Each row of a before or after table is a point. One or more steps were done to the points. Then noise was added and the rows were shuffled. The steps act on how far a point lies along the listed directions, d1 being the first. Name the steps. A step turns or swaps two directions, mirrors them in a line or flattens them onto one, adds a multiple of one to another, or multiplies one. Angles are multiples of 10 degrees, from the lower direction toward the higher: turns from -170 to 170, lines from 10 to 170 but not 90. Use the fewest steps. Two steps may share a direction if one is a turn and the other turns, adds or multiplies; they go together, in the order done. Otherwise the lowest direction goes first.

Directions:
(1): -307; -33
(2): 33; -307
Before (11 x 2):
27; -70
-7; -4
20; -9
-32; 26
-14; 7
32; -36
40; 11
-50; 94
-19; 52
40; 14
-26; -80
After (11 x 2):
9; -5
72; 46
22; 72
-38; 18
8; -43
-2; 48
-22; -105
-17; -52
-8; 18
5; -14
-42; 16
Steps: turn d1 and d2 by 140 degrees

Directions:
(1): 106; 375; 48; 237; -156; -225
(2): -179; -274; -131; 356; -170; -76
(3): -123; -99; 91; -109; 194; -451
(4): 62; 87; -495; -23; 155; -64
Before (8 x 6):
-12; 44; -139; 67; -36; -67
-28; -10; -8; 54; 19; -67
21; 21; -59; -53; 33; -8
11; 40; 26; -21; -5; -24
8; 4; 5; -24; 30; 5
8; 2; -8; -41; 45; -100
-19; -68; 3; 82; -67; 46
11; 12; -11; -41; 60; 9
After (8 x 6):
0; 30; 21; -10; -7; -34
61; 80; -32; -121; 65; 9
48; 143; -90; -65; 34; -62
26; 34; 3; -77; 66; -96
-22; 0; -2; 39; 31; -72
18; 6; 4; -26; 31; 9
26; 39; 0; -69; 74; 28
-39; -102; -11; 129; -86; 43
Steps: add 0.3 times d1 to d3; add -1.5 times d4 to d2

Directions:
(1): -117; 187; -168; -278; -115; 224; 19; -457; 39
(2): 368; -88; -109; -51; -376; -37; 214; 1; -287
(3): -63; -186; -298; -30; -89; 427; -70; 306; 104
Before (8 x 9):
15; -22; 16; 16; 39; 18; -28; 54; 20
-15; 16; -106; -84; -90; 113; 53; -98; -28
17; 22; -8; 3; -52; -19; 0; -2; -21
41; 7; 27; -2; -51; -73; 31; -38; -23
29; -34; -81; -14; -72; 87; -20; 10; 17
-11; -58; -83; -25; -44; 88; -31; 52; 21
44; -63; 12; 29; -2; 17; -4; 157; 3
-20; -4; -36; -36; -12; 28; -4; 22; 22
After (8 x 9):
-22; 15; -28; -48; -15; 19; 0; -13; 19
48; -38; 10; 29; -46; -48; 21; 55; -13
-4; -47; -130; -42; -85; 148; 39; 32; -16
6; 30; 34; -21; 34; -9; -16; -55; 12
-20; 17; -57; -76; -48; 45; -14; -102; 8
24; 9; -67; -39; -76; 63; -11; -74; 10
23; 75; 60; -59; -13; -56; 28; -119; -23
20; 9; -14; 13; -50; -11; -3; 22; -20
Steps: swap d1 and d3

Directions:
(1): 237; 109; 194; 135; -26; -114; 421; 111; 448; 41; 16; -206
(2): -261; 86; -55; 202; -227; -256; -318; -47; 222; 33; 394; -161
Before (13 x 12):
8; -30; -32; -89; 45; 89; -20; -8; -159; -23; -72; 86
4; 13; -21; 2; -39; -6; -12; 21; 20; 8; 40; -20
-59; -22; -21; 17; -24; -5; -22; -26; 4; 9; 2; -8
48; -7; -9; -31; 42; 34; 46; 37; -39; 17; -96; 46
-6; 39; 18; 73; -14; -81; -1; -17; 61; 12; 38; -59
0; 10; 28; 24; -17; -11; 33; 11; 24; 39; 31; -22
-23; -47; -9; -52; 22; 34; -56; -37; -122; 2; -39; 70
-32; 10; -11; 3; -39; -36; -110; -23; -15; -20; 40; -2
-64; 8; -26; 30; -6; 10; -76; -1; -95; -6; 14; -3
56; -5; -2; -60; 52; 48; 31; 6; -83; -39; -85; 69
7; -15; 11; 28; -43; -52; 34; 14; 68; 17; 37; -31
-11; 11; -3; 30; -30; -17; -27; -19; 15; 16; 47; -31
107; 25; 74; -11; 55; 36; 113; 32; -1; 9; -73; 18
After (13 x 12):
-14; 3; 15; 11; -9; 5; 6; 0; -14; 37; 25; 0
-36; 29; 2; 54; -20; -15; -22; 11; -24; 4; 25; -38
-15; 9; -9; 34; -29; -18; -31; -24; -4; 12; 44; -23
50; -1; 2; -21; 38; 30; 61; 45; -21; 24; -95; 40
-15; 20; 5; 14; -49; -46; -82; -14; 21; -20; 45; -22
57; 3; 16; -49; 25; 43; 75; 19; -35; -8; -58; 22
78; 11; 17; -39; 42; 32; 73; 22; -33; -42; -73; 43
-1; 10; -24; -1; -33; 1; -28; 21; 1; 7; 35; -11
-16; -39; -15; 10; -34; -30; -15; 3; 2; 14; 25; 0
84; 15; 53; -30; 55; 56; 76; 29; -46; 6; -80; 41
-52; -16; -13; 23; -23; -11; -10; -17; 22; 12; 7; -15
-33; 22; -5; 53; -3; -58; -47; -32; -6; 2; 26; -31
22; -22; 30; -12; 7; -1; 30; -14; -17; 18; -19; 12
Steps: flatten d1 and d2 onto the line at 100 degrees

Directions:
(1): 24; 226; 424; 21; -364; -186; 318; 33; 61; -65; 129; -87; 7; 56; 483; -284; -60; 60
(2): 249; 205; 34; -24; 17; -83; 438; -85; 98; 99; -116; 252; -141; -142; -242; 42; 23; -589
(3): 283; -46; 284; -294; 140; -263; 111; 119; -200; -429; -38; -253; -1; -185; -255; 230; -111; 195
(4): 171; 267; -180; -55; -230; -338; -65; -70; -163; 371; -355; 37; 227; -206; -60; -28; 243; 309
(5): -73; 183; -199; -127; -51; -59; -95; 340; -88; 284; 64; -619; -80; -18; 44; 45; -193; -329
(6): 245; -252; 427; -60; 238; -10; -124; -395; -25; 425; -33; -214; 128; 230; 70; 54; 32; -112
Before (11 x 18):
-16; -52; 71; 8; -2; 29; 31; -52; 78; 66; 2; 29; -36; 40; 50; -33; 7; -78
29; -21; -8; -41; 15; -29; 60; 30; -10; -81; -3; -10; -25; -44; -66; 58; 11; 10
45; -42; 38; -10; 5; 20; 6; -10; 21; -13; 5; 13; -45; 36; -13; -4; -21; -81
47; 71; -25; 31; -33; -29; 54; -12; 13; 0; -62; 29; 11; -38; -33; 3; 38; -36
73; -59; 85; -20; 29; -30; -2; -65; -9; -21; -29; 90; 9; -6; -16; 20; 52; 94
-52; -30; 10; 32; 1; 43; 38; 36; 60; -129; 39; 89; 3; 1; -1; -4; 8; -4
-40; 1; -132; 46; 30; 57; -8; -17; 47; -37; -28; 183; -21; -23; -46; 10; 84; 37
-44; 10; -130; 56; 4; 47; 17; 29; 51; -71; -6; 177; -42; -46; -72; 7; 37; 26
3; -29; -28; 37; 29; 32; -8; -41; 21; 14; 2; 47; 6; 24; -40; 28; 17; -72
-64; -35; -52; 44; 11; 64; -10; 56; 25; -128; 72; 46; -14; -2; 30; -20; -12; 71
-40; 67; -43; 38; -93; -24; 30; 49; 21; 5; 16; 26; -9; -58; 75; -43; 17; 56
After (11 x 18):
45; -40; 39; -11; 3; 20; 8; -7; 22; -9; 6; 10; -45; 36; -9; -5; -24; -83
-6; -7; -36; 31; 9; 23; 2; -11; 18; 20; 10; 10; -5; 20; -20; 20; 2; -88
-54; -4; 17; 24; -20; 31; 48; 62; 57; -109; 49; 35; -4; 0; 22; -15; -11; -28
-59; 67; -133; 39; -43; 20; 35; 94; 45; -41; 18; 78; -56; -49; -21; -13; 0; -18
-22; -45; 57; 12; -9; 29; 36; -42; 80; 54; 4; 41; -36; 34; 46; -37; 8; -72
70; -24; 104; -37; 2; -54; 9; -26; -18; 26; -11; -8; -2; 5; 30; 4; 22; 51
46; 73; -27; 32; -36; -29; 53; -8; 11; 3; -61; 23; 9; -38; -33; 2; 38; -39
-63; 67; -136; 26; -29; 25; 14; 66; 38; -5; 0; 69; -44; -29; 13; -14; 38; -15
-40; 54; -54; 46; -83; -13; 27; 40; 22; -16; 10; 64; -6; -63; 58; -38; 28; 74
-71; -13; -52; 38; -6; 54; -4; 78; 22; -117; 82; 7; -20; -2; 50; -26; -26; 51
41; -21; 12; -47; 19; -34; 57; 26; -14; -60; -2; -39; -20; -35; -52; 57; 2; -6
Steps: flatten d1 and d5 onto the line at 150 degrees; add 0.3 times d3 to d6

Directions:
(1): 80; -191; -130; 147; -136; -414; -138; -392; 110; -188; -245; 280; 256; 389; 97; -147; -181; 223; -159; -328; -88; -176; 14; 98
(2): -26; 71; 424; 365; -456; 81; 114; 99; -183; -164; -184; 174; -374; -294; -165; -22; -208; 326; 20; -178; 150; -25; 37; 42
Before (8 x 24):
22; 8; 42; 45; -26; -38; -27; -46; 6; -20; -51; 62; 30; 32; 12; -37; -40; 68; -30; -58; 9; -38; 27; 20
-5; -11; 3; 26; -28; 2; -2; -44; 7; -9; 13; -14; 18; -20; 12; -44; -3; 28; -5; 2; 2; -16; 14; -21
26; -24; -27; 44; -30; -97; -42; -80; 38; -72; -37; 68; 22; 66; 6; -33; -14; 38; -26; -40; -4; -37; 15; 19
-14; 24; 92; 9; -63; 77; 17; 87; -35; 0; -1; -21; -95; -104; -39; 31; -16; 34; -7; 5; 37; 26; 8; -15
0; -33; -137; -79; 105; -21; -31; -48; 31; 23; 30; -25; 79; 90; 26; -4; 71; -113; -28; 0; -28; 4; -36; -9
-2; -5; -33; -12; 1; -39; -15; -43; 9; -31; -22; 19; 28; 46; 42; 19; -28; -3; 4; 0; -22; 6; -6; -11
-23; 48; 54; -7; -36; 89; 27; 110; -15; 27; 14; -32; -76; -108; -10; 34; 47; -18; 58; 55; 28; 41; -31; -4
-9; -12; 100; 64; -101; 19; 18; -3; -88; -56; -42; 58; -99; -77; -15; 9; -44; 76; 20; -61; 25; 1; 13; -1
After (8 x 24):
7; -28; -127; -67; 103; -19; -23; -44; 31; 13; 24; -27; 68; 82; 19; -5; 73; -105; -30; -4; -27; 7; -41; -8
-5; -15; 101; 73; -100; 17; 18; -7; -95; -55; -44; 60; -112; -84; -22; 12; -51; 75; 9; -58; 30; -3; 15; -3
22; 10; 74; 68; -55; -35; -22; -41; -6; -31; -67; 79; 2; 13; -2; -43; -54; 84; -33; -68; 19; -44; 34; 25
2; -10; -17; 3; -18; -42; -17; -34; -1; -36; -36; 23; 16; 38; 38; 17; -33; 15; 10; -10; -20; 2; -10; -10
-19; 39; 10; -43; 5; 83; 16; 101; 3; 43; 33; -51; -40; -80; 6; 30; 70; -50; 50; 76; 8; 41; -40; -7
-5; 22; 55; -9; -33; 67; 7; 83; -24; 13; 12; -32; -77; -80; -28; 39; -3; 11; -12; 8; 28; 26; 10; -21
22; -16; 15; 74; -72; -86; -35; -67; 19; -85; -58; 85; -15; 41; -12; -33; -35; 71; -21; -65; 15; -34; 16; 19
-10; -12; 12; 32; -33; 0; 0; -41; 11; -10; 11; -15; 12; -26; 10; -46; 1; 30; -3; -6; 5; -22; 17; -21
Steps: add 0.5 times d1 to d2
